Each row is a point. Each table stands for the endless flat space through its points: a line for two points, a plane for three, and so on. The two share one point or none. Which?
In the rows, zero is written as 128.

First:
[[130 142  97 137]
 [135 137  91 139]]
Second:
[[143 164  84 154]
 [111 136 116 130]]
They share: no point

First:
[[ 88 111 108 191 116 100 120 148]
 [121 132  76 155 114  98 137 186]
 [131 177 111 135 149 133 127 171]]
Second:
[[110 164  99 190 135 134 105 174]
 [104 150 122 138 136 102 149 157]
 [115 157  95 189 133 135 101 173]]
They share: [113 147 107 159 133 117 125 163]

First:
[[119 175 142  86 129  86 114 130 107 150 155]
 [139 161 183 119 131 105 109 134  93 167 129]
 [123 192 143  80 142  70 113 129  97 148 175]]
Second:
[[140 170 140 109 144  84 108 141 121 177 139]
 [131 162 148 103 135  91 109 140 112 169 133]]
They share: no point

First:
[[105 162 136 107 161 160 153 105 111 122 155  81 110 137 119 112 117 147]
 [ 99 132 100  95 113 154 117 135 147 164 167 123  98 137 137 124 123 105]]
Second (2 x 18):
[[ 98 154 120  76 138 137 153 118 110 133 137 116  70 105 154 109 117 109]
 [104 150 116  90 134 153 139 120 124 135 149 102  88 123 138 111 119 123]]
They share: no point

First (3 x 24):
[[ 94 152 162 110 133 124 101 145 171  94 105 160 116  96 123  97 111 134
  142 130 140 113  93  86]
 [ 87 136 151 107 107 129 113 128 154 127 147 161 148 102 118 103 107 141
  109  96 164 120 111 100]
 [ 99 156 163 107 141 125  93 148 172  89  97 157 110  98 122  99 109 129
  149 138 132 116  93  84]]
Second (2 x 24):
[[115 165 150 117 118 115 114 120 141 111 116 162 158 122 101 108 104 148
  139 121 147 129 111  91]
 [123 172 148 124 117 106 121 115 132 110 107 167 166 129  95 111 102 153
  146 127 147 130 110  89]]
They share: no point

First:
[[145 136 110 119 153 181 140 148 101 150 131 128 118 134 118 166  85 148
  144 130 119 134 172 101]
 [150 132 108 111 147 178 140 156 105 152 126 125 121 125 121 165  92 144
  138 132 120 125 163 107]
 [140 132 104 121 139 160 154 138 111 150 122 123 135 125 105 163  86 150
  124 134 116 125 173  89]]
Second, 4 rows:
[[136 119  63 105  76 132 194 131 141 196  81 115 170 135 138 147  84 140
  106 109 135  81 114  86]
 [169 131 124  96 160 149 132 167 121 127 115 124 124 105 107 170 106 160
  108 150 106 124 178 104]
 [165 135 124  92 132 145 148 153 139 141  99 112 144 119 125 154 102 168
  106 142 116 118 160 104]
 [118 191  83  67 146 186 160 155 133 140 127 105 114 103  94 195 106 150
  148 157 115  69 152 138]]
They share: no point

First (3 x 24):
[[172 151 179 181 131 126 144 116 123 124 114 148 168 170 156 154 160 130
  136 133 141 118 157 113]
 [124 151 137 133 173  72 132  98  93 148 150 118 126 152 168 106 112  82
  154 169 105 130 115 155]
 [ 97 169 122 112 179  60 123  89  78 148 162 100 132 128 141 106 133  79
  151 187  96 109 118 179]]
Second, 3 rows:
[[151 163 135 144 146 111 125 104  85 138 128 131 161 145 157 140 159 121
  158 169 102 129 119 138]
 [145 154 168 147 175  95 150 128 112 157 169  94 149 168 159 103 140  75
  114 118 171 114 158 169]
 [123 153 161 158 148  79 135  88 115 120 122 145 137 151 145 138 129 109
  150 171 104 107 141 128]]
They share: [139 157 153 150 154  95 135 104 103 136 136 127 149 153 153 130 143 105
 144 157 120 117 137 142]

First (4 x 24):
[[129 167 169 126 148 158 168 129 106 100 115 117 113 134 149 100 111 148
  137 105 119  91 114  69]
 [137  83 147 102 154 110 156 149 112  84  91  81 163 180 105 158 103 192
  143 119 117 101  98 161]
 [ 74 151 177  99 133 124 168  85 100  94  84  83 170 124  97 145 119 152
  145 164 181 104  73  98]
 [146 100 144 101 132 125 153 151 117 105 121  99 153 183 110 157 125 172
  147 106 109 121 100 142]]
Second, 5 rows:
[[118 139 174 152 124  79 185 103 141  83  57 108 121 120 136 111 133 165
  103  67 171  72  82 124]
 [100 124 181  98  96 147 144 136 126 120 115  95 128 153 107 115 110 188
  148 120 118 109  61  85]
 [119 115 142 130 171  98 171  87 126  76  70 122 148 126 156 106 138 158
  140  83 149  72 113 134]
 [102  94 153  79 157 165 128 118 108 123 130 114 152 153 128 111 119 187
  197 133 101 119  93  94]
 [119 130 159  86 125 166 146 146 103 107 132  93 147 171 111 134 103 167
  155 142 100 113  94  93]]
They share: [126 133 160 111 142 136 162 131 109  98 108 101 141 153 123 132 115 162
 142 117 126 103 101 108]
